Each row is a point. Each copy is the shape, with its points in the same order, turned, moved and blurred by noise. Say if it was mirrored as well.

Shape (8 x 3)
|   0 |  -7 |   6 |
|  15 | -29 |  22 |
| -22 |  44 |   8 |
|  23 | -20 |  17 |
|  24 |  21 |  48 |
|  13 | -20 | -28 |
| -22 | -22 |  40 |
|  38 |   7 | -25 |
Copy 1 (8 x 3)
|  -2 | -15 | -11 |
|  24 | -19 | -29 |
| -56 | -18 |  14 |
|  18 | -24 | -17 |
| -12 | -58 |  -6 |
|  22 |  15 |   8 |
| -18 | -13 | -56 |
|  18 |  -9 |  35 |
Copy 1 is: only turned
Copy 2 (8 x 3)
| -13 |   0 |   3 |
| -44 |  -9 |   4 |
|  40 | -14 |  12 |
| -36 | -10 |  -9 |
| -12 | -55 |  -7 |
| -21 |  33 | -19 |
| -28 | -19 |  42 |
|  -7 |  13 | -47 |
Copy 2 is: only turned
Copy 3 (8 x 3)
|  15 | -10 |   3 |
|  42 | -11 | -12 |
| -23 |  22 |  32 |
|  30 |  -7 | -20 |
|  18 |  43 | -19 |
|   3 | -45 | -10 |
|  51 |   8 |  24 |
| -17 | -25 | -34 |
Copy 3 is: only turned
Copy 4 (8 x 3)
|   3 |  -2 |  -5 |
|   0 |   2 | -41 |
|  38 |   7 |  30 |
|   1 |  -6 | -34 |
|  60 |  -7 | -29 |
| -30 | -20 |  -9 |
|  10 |  41 | -23 |
|   1 | -55 |  -2 |
Copy 4 is: mirrored

Shape (8 x 4)
| -13 |  37 |  12 | -12 |
|  -7 | -14 |  16 |   1 |
|  20 | -20 | -10 |  -4 |
|  32 | -39 |  11 |   0 |
|  -4 | -27 |  12 |  -6 |
| -17 |  19 |  55 |  -5 |
|  -7 |  32 |  17 |  25 |
| -13 |  26 |  11 |  22 |
Copy 1 (8 x 4)
| -19 |  24 |  30 |  -1 |
| -12 |   7 | -15 | -24 |
|  16 |  -8 | -21 |  -4 |
|  15 | -28 | -31 | -25 |
|  -1 |   7 | -24 | -29 |
| -42 |  10 |  22 | -39 |
| -45 |   5 |  11 |   8 |
| -42 |  12 |   4 |   9 |
Copy 1 is: only turned
Copy 2 (8 x 4)
|  12 |  19 |  39 |   0 |
|   5 |  18 | -10 |   1 |
| -11 |  -8 | -13 | -21 |
| -17 |   8 | -35 | -33 |
|  -6 |  12 | -26 |   1 |
|  13 |  60 |  20 |   2 |
|  41 |  24 |  25 | -15 |
|  37 |  16 |  17 |  -7 |
Copy 2 is: mirrored
Copy 3 (8 x 4)
|  13 |   0 | -28 | -12 |
|   6 |  -9 |  26 | -13 |
|  -9 |  16 |  32 |  16 |
|   1 |  19 |  60 |   4 |
|   5 |  -9 |  36 |  -1 |
|  37 |  -8 |   1 | -45 |
| -10 |   5 | -16 | -36 |
| -10 |  -3 | -15 | -29 |
Copy 3 is: only turned

Shape (11 x 6)
|  34 |   9 |   6 | -12 |   9 | -10 |
|   2 |  10 | -14 | -10 |  11 |  -5 |
|  -5 |  -2 | -16 |   0 |  24 |  48 |
|  24 | -15 |   6 |  -2 |  -4 | -10 |
|  -8 | -11 |  30 |  -6 |  -8 |  -9 |
|  25 |   9 |  -8 | -11 | -14 |   8 |
|  11 |  -8 | -21 |  18 | -14 |  -6 |
|  15 | -12 | -15 | -13 |   4 |  -4 |
|  -6 | -45 | -12 |  -4 | -30 | -24 |
| -38 | -19 |  33 |  -4 |   5 |  29 |
| -23 |  13 |   5 |  18 |  -6 | -11 |
Copy 1 (11 x 6)
| -22 |  11 | -13 | -22 |  18 |   2 |
|  -9 | -17 |  -1 | -10 |   8 |  -1 |
|  24 |  -2 |  27 |   6 |  17 | -29 |
| -11 |  19 |  -1 | -11 |   5 |  21 |
|   0 |  13 | -13 | -15 | -31 |   8 |
|  -8 |   7 | -16 |   8 |  22 |   6 |
| -15 |   1 |  11 |  19 |   6 |  23 |
|   0 |  -3 |   2 | -12 |  15 |  18 |
|  10 |  -1 |   1 |   3 | -16 |  60 |
|  35 |   7 |   6 |  -5 | -44 | -18 |
| -20 | -14 |   2 |  11 | -30 |  -1 |
Copy 1 is: mirrored
Copy 2 (11 x 6)
| -12 |  14 |  18 | -37 | -14 |   8 |
| -15 |   5 |  11 |  -2 | -10 |  11 |
| -42 |   6 | -31 |   4 |  -1 | -15 |
|   4 |  -4 |   4 | -32 | -23 |   0 |
|  23 |   5 |  12 | -14 | -12 | -25 |
|  -5 |  18 |  -6 | -19 | -24 |  17 |
|   6 | -18 | -11 | -16 | -10 |  22 |
| -15 |  -6 |   6 | -15 | -28 |   5 |
|  28 | -36 |  -1 |  -3 | -45 |   4 |
|   9 |   7 | -15 |  14 |  -1 | -55 |
|  18 |  -2 |   8 |   5 |  16 |   2 |
Copy 2 is: mirrored
